Each row of a before or after table is a point. The points were changed in one or more steps. Then noise was added and the rows were shuffled. The steps act on columns, c1 being the first. Name the steps. A step turns or swaps two columns, mirrors them in a line or flattens them onto one, adds a multiple of one to another, or multiplies or shifts one. Angles are multiples of 10 degrees, from the lower column toward the higher: turns from -170 to 170, lines from 10 to 170 but not 90. Use the fewest steps. Two steps may share a column if one is a turn and the other turns, adds or multiplies; they go together, in the order done. Otherwise the lowest column goes first.
In the rows, 128 means zero.

Before:
[[ 47 178 149]
 [ 91  98 150]
 [ 86 170  79]
 [ 57 119  49]
 [143 117 171]
 [175 171  48]
 [107 151  42]
 [ 98  82 103]
 [125 124  85]
 [181 125  59]
 [165 122 137]
 [172 145 172]
 [107 105 167]
 [118 143 146]]
After (14 x 3):
[[ 99  84 194]
 [119 171 113]
 [120  55 179]
 [113 165 130]
 [147  43 162]
 [134 164 101]
 [112  64 138]
 [124 127 105]
 [115 148 176]
 [147  85 183]
 [145 143  83]
 [143 139 125]
 [127 103 166]
 [ 96 103  79]]
Steps: multiply c1 by 0.4; turn c2 and c3 by -140 degrees

Before (10 x 4):
[[153 157 146 199]
 [162 106  94  83]
 [135 143 117 207]
 [112  99 104  62]
 [174 103  52 108]
 [170 109  13 114]
 [122 106 144 182]
 [ 83  98 107  97]
 [143 193 125 198]
 [133 101 124 188]]
After:
[[138 164 137  58]
 [219 134 206 154]
 [182 135 199 163]
 [127 121 143  31]
 [132 187 137 101]
 [102 150 146  56]
 [114 178 117  96]
 [165 132  93 171]
 [149 119 172 175]
 [159 107 121 200]]
Steps: turn c1 and c3 by 110 degrees; turn c2 and c4 by -140 degrees

Before, 9 rows:
[[232  62 171 185  76 102 165 157]
 [169 130  76 217 155  62 153 171]
 [116  98  82  79 114 192  63 112]
 [178 158 121 161 113  70 177 129]
 [ 74 114 112  98 195 159 100 110]
 [141 126 146 108 120  64  90 155]
 [109  67  66  69 145 160 135 145]
 [194 121 134  64 189 104  77 103]
 [178 145 150  80 156 144  97 168]]
After:
[[120 143 148  79 157 145 187 168]
 [187 192  84  78 115  97 159 110]
 [ 35 102 170 186  76  64 184 155]
 [185 156 112  98 193 116 104 110]
 [124 104 134  65 190 117 211 102]
 [ 83  58  77 217 154 130 143 170]
 [149  65 148 108 120 127 163 153]
 [135 156  65  68 145  68 110 145]
 [ 59  71 119 159 111 159 135 128]]
Steps: turn c1 and c7 by 130 degrees; swap c2 and c6

Before, 11 rows:
[[181 132 142 144 103 124  77  91 174]
 [101 177 191  65 165  97  71 115  87]
 [ 78 211 100 163  69 141 191 140 139]
 [111 141 194  99  72  80 177  70 128]
 [ 98 218 148 103  90 103  84  92 181]
 [164 109 119  62  53 131 174  61 166]
 [111  87 162  94  92  84  99 117  76]
 [151 173  88 193  78 133  94  42  70]
 [202 118 138 182  70 176  93 145  73]
 [ 74 171 119 145 157 155 126 127 113]
 [157 150  60 166 140 134 159 161  81]]
After:
[[ 68 131 154  30 132 110 118  41  98]
 [177 103 137  82 123 212 145  70  69]
 [ 85 136 159 159 105 150 120 140 203]
 [187  97  55 119 202 179 155  95 133]
 [162  84  74  79 130  90 138  95 156]
 [128 139 157 107  64 209  49 119 131]
 [110  79  70  66 112 141  78  49  97]
 [ 92 176  92 116  47 120 201 125 170]
 [121 124 142 120 100 133 197  72  83]
 [133 131 136 133  45 171 169  21 197]
 [169 157 127 160 133 171  95 106 148]]
Steps: turn c1 and c7 by 140 degrees; swap c2 and c6; turn c3 and c9 by -150 degrees; turn c4 and c5 by -50 degrees; shift c8 by -20

Before, 9 rows:
[[ 83 192 131 103 133 142 156  70  89 149 128 127]
 [ 89 174 136 160  47  90  95 185 128 122  94 141]
 [122  95  61 141 144  90  68 170 115 119 130 182]
 [180  89 177 138 117 143 169 100  76 167 131 125]
 [115 141 150 144 105  99  53 159 111 119  80 118]
 [171  71 171  68  75 169 143 112 101 174 143 102]
 [ 58 135 167 163  67 124  80 153 152 138  73 152]
 [148 121  91 142 150  93  90 145 164  80 137 166]
 [122  76 159  76 107 153 177 161 114 150  90  96]]
After:
[[116 163  61 148 148 117  31 171 130 119 130 181]
 [171  63 130 106 129 132 170  71  64 139 131 141]
 [ 96 184 166  61  74 142 153 111  95 143 138  90]
 [144 119 150 147 102 122  10 158 124 127  79 122]
 [142 179 161  78 107 148 207 161 130 137  96 103]
 [ 97 134  85 139 153 116  63 145 171 108 141 156]
 [ 77 166 176 136 118 137 194 105  58 146 129 109]
 [164  88 136 161  46 110  72 188 158 129  90 153]
 [187 126 168 162  68 124  50 153 164 133  72 174]]
Steps: mirror c1 and c12 in the line at 100 degrees; multiply c2 by -1; multiply c6 by 0.4; multiply c7 by 1.6; add 0.5 times c8 to c9; multiply c10 by 0.4

Before:
[[156 190  44  85  82 132 172  57  89 105  78 156 198 182]
 [102  89 140 157  46  96 137 126  55 113 110  38 179 132]
 [114  87 143 150 159  91 123 156 182  57 130 104 117 169]
 [ 81  83 173 165 137  70  47 128 166  62 100 164 111 103]
 [113 112 178 182  55  68 199 124  96 118  97  55 165  58]
 [165 171  66 142 139 167 119  85 129 105 126 157 173 125]
 [ 84 100 176 157 122  85  62  90 195 104 155 150  92 158]
 [212 154  72  61 107 181 140  96 135  80  98 140 131 160]]
After (8 x 14):
[[128 171 183  98 158 129 145 135 143 206 122 112 130  78]
 [114  97 103 152 100  56  43 172 186 145 112 193 127 121]
 [106  90  95 153 142  83 100 160 181 127 120 111 130 157]
 [ 68 177 182 157 126 147 203 114 106 212  95  80 128 146]
 [200 145 125  47  46 179 115  87  70 167 124  86 127 188]
 [ 81 158 209 147 128 158 192 178 119 172 155  99 127 128]
 [145 169  72  35  47 146 148 132  80 160 142 117 124 128]
 [161  67  52 165  71 111  92 217 182 145  99 163 128 133]]
Steps: turn c1 and c7 by -110 degrees; multiply c2 by -1; turn c3 and c9 by -60 degrees; turn c4 and c12 by -100 degrees; turn c5 and c11 by -20 degrees; turn c6 and c10 by -150 degrees; turn c8 and c14 by -140 degrees; multiply c13 by 0

Before:
[[128 150 134  98 150 127 203 141 148 127 118 124 130  40 157  86 187  98
  170 127]
 [137 173 142 149 154 135 160 121 145 136 106 110  59 237 119  70 112  77
  136 148]
 [187 137 145 161 107 135 107 155 154 190  99 160 208 177  63  47 189 101
  157 169]
 [119 147 100 112 119 138 131 224 100 124 176 133 141 210 249 194 122  87
   93  98]
 [103 122 148 101 138  82 159 114 119  80 118 126 197 189  77 155 144  65
  105 135]
 [163 155 141 112 132 181 183 156 116 135  96 185 114 155 104 136 133 146
  132 235]
 [159 153 161  85 217 127 170 120 125  97 166  84 174 160 101 115  72 128
  103 129]
 [ 96 159 177  66 124 115  81  93 149 114 114 142  67  94 151 105 134 136
  164 193]]
After (8 x 20):
[[140 174 139 103 154 136 132 120 162 137 133 150  57 233 120  68 111  60
  104 135]
 [188 136 144 107 104 134 170 152 128 190 159 147 209 179  62  49 191  95
  103  78]
 [119 145  98 136 119 139 105 220 112 122  90 101 140 209 245 195 124  76
  176 141]
 [162 154 140 126 130 180  78 155 160 132 134 191 111 152 103 133 135 149
   96  26]
 [160 152 159 160 216 128  83 122 156  98 104 151 173 161 102 117  71 131
  168 167]
 [102 120 148 142 138  83  96 115 150  77 105 129 199 190  77 156 142  46
  117 131]
 [ 97 164 181 205 128 115 150  94 107 113 164 175  67  94 153 104 135 138
  112  84]
 [129 150 138 148 150 123  88 142 201 127 173 134 127  40 158  85 184  88
  118 136]]
Steps: turn c7 and c9 by 50 degrees; turn c4 and c7 by 160 degrees; swap c11 and c19; turn c12 and c20 by -120 degrees; multiply c18 by 1.3

Before, 14 rows:
[[115 109 141  67 146 133 123 164 136 123 151 123 110  84  76 103 138  76
   80  89 118  98 197 126]
 [ 58  66 177  73 133 147 131 148 182  70 152 114  96 142 140 135 164 163
  150 123 111 102 151 243]
 [141  52 168 136 112 115 118 116 161 113 143  76  96 157 106 124 131 139
  124  80 117 146 164 110]
 [ 66 141 137  96 168 160 201 147 144 142  81 135 124 146  59 143 141  99
   94 136 181 121 191 175]
 [128 109 187 116  99 137  83 114 120 100 125 113 114 133  95 134 159 107
  105 161 134  94 185 163]
 [ 67  96 167  92 117 155 116 103 138  84 133 125 129 141 222 117 168 106
  138 113 138 114 153 249]
 [103 138 158 118 143 113  92 137 140 152 124 156 154 108 109 137 161 141
  146  99 128 154 124  90]
 [124 124 135 114 115 142  70 189 155  95 178 153 131 153 142 124 107 161
  126  51 110 110 137 135]
 [ 86 180 115 102 154 109 111 118 134  83 144 113 147 106  62 177  99  92
  102 121  66 182 150 117]
 [137  83 151 108 108 115 121 106 164 119 149 137 106 123  86 121  97 102
  109  82 139  88 124  90]
 [147 131 176  92 117 161 107 179  70 173 135 142  82 142 130 142 158 114
   66  96  88  83 151 149]
 [155 107 103 157 106 151 101 127 177 152 126 112 160 190  26 145  87 117
  196  96  71 134 134 153]
 [ 89  97 134  71 103 160 125 168 121 150  72 144  63 111  85 174 155 131
  105  65 141  79 201 150]
 [110  99 199 168 106 147 118 162  89 134 141 216 151 143 100 110 126 123
  127 156 132 193 131 153]]
After:
[[116 141 101 117 143 112 171 124 140 153 125 157 155 109 153 137 162 115
  146 108 127 154 117  91]
 [175 114  78  73 133 148 179 192 182  70 152 114  96 142 125 134 165 146
  151 108 111 101 113 242]
 [132 150 125  67 147 133 141 163 136 123 151 123 112  84 182 103 138  64
   79 139 118  99 154 126]
 [ 90 116 170 158 107 150 125 146 177 151 126 112 161 190 224 145  87  96
  197 120  71 133 155 152]
 [223 151 132  96 168 160 129 127 144 143  81 136 123 146 197 143 141 114
   94 148 180 121 169 176]
 [112  79  93 136 112 114 124 187 160 113 142  76  96 158 157 124 131  99
  124 101 118 146 169 110]
 [152 146 129  70 103 160 160 174 121 150  72 145  63 112 172 174 155  82
  104  98 141  79 161 149]
 [141 146 152 102 155 110 171  77 134  83 143 113 147 106 190 177  99 100
  103 144  67 182 132 117]
 [159  90  74  93 117 155 183 144 139  84 132 125 130 141  43 117 168 104
  137 133 138 114 127 249]
 [ 93 106  76 115  98 137 157 137 120 100 125 112 113 133 171 134 159 139
  104 155 135  95 176 162]
 [133 141  63 167 106 147 147 170  89 134 141 216 152 142 168 110 126 146
  126 143 132 193 160 153]
 [100 172  80  92 118 160 128 152  70 174 136 142  81 141 134 143 158  95
   66 122  89  83 125 148]
 [ 86 179 118 114 115 141 169 163 155  95 178 154 131 154 116 124 106  91
  126  76 109 110 127 135]
 [117  86 113 108 108 114 126 156 166 119 148 137 105 122 174 121  97  77
  110 122 139  87 110  89]]
Steps: turn c1 and c7 by -130 degrees; turn c2 and c8 by -60 degrees; turn c3 and c15 by 170 degrees; add 0.7 times c4 to c23; turn c18 and c20 by -50 degrees; multiply c20 by 0.7
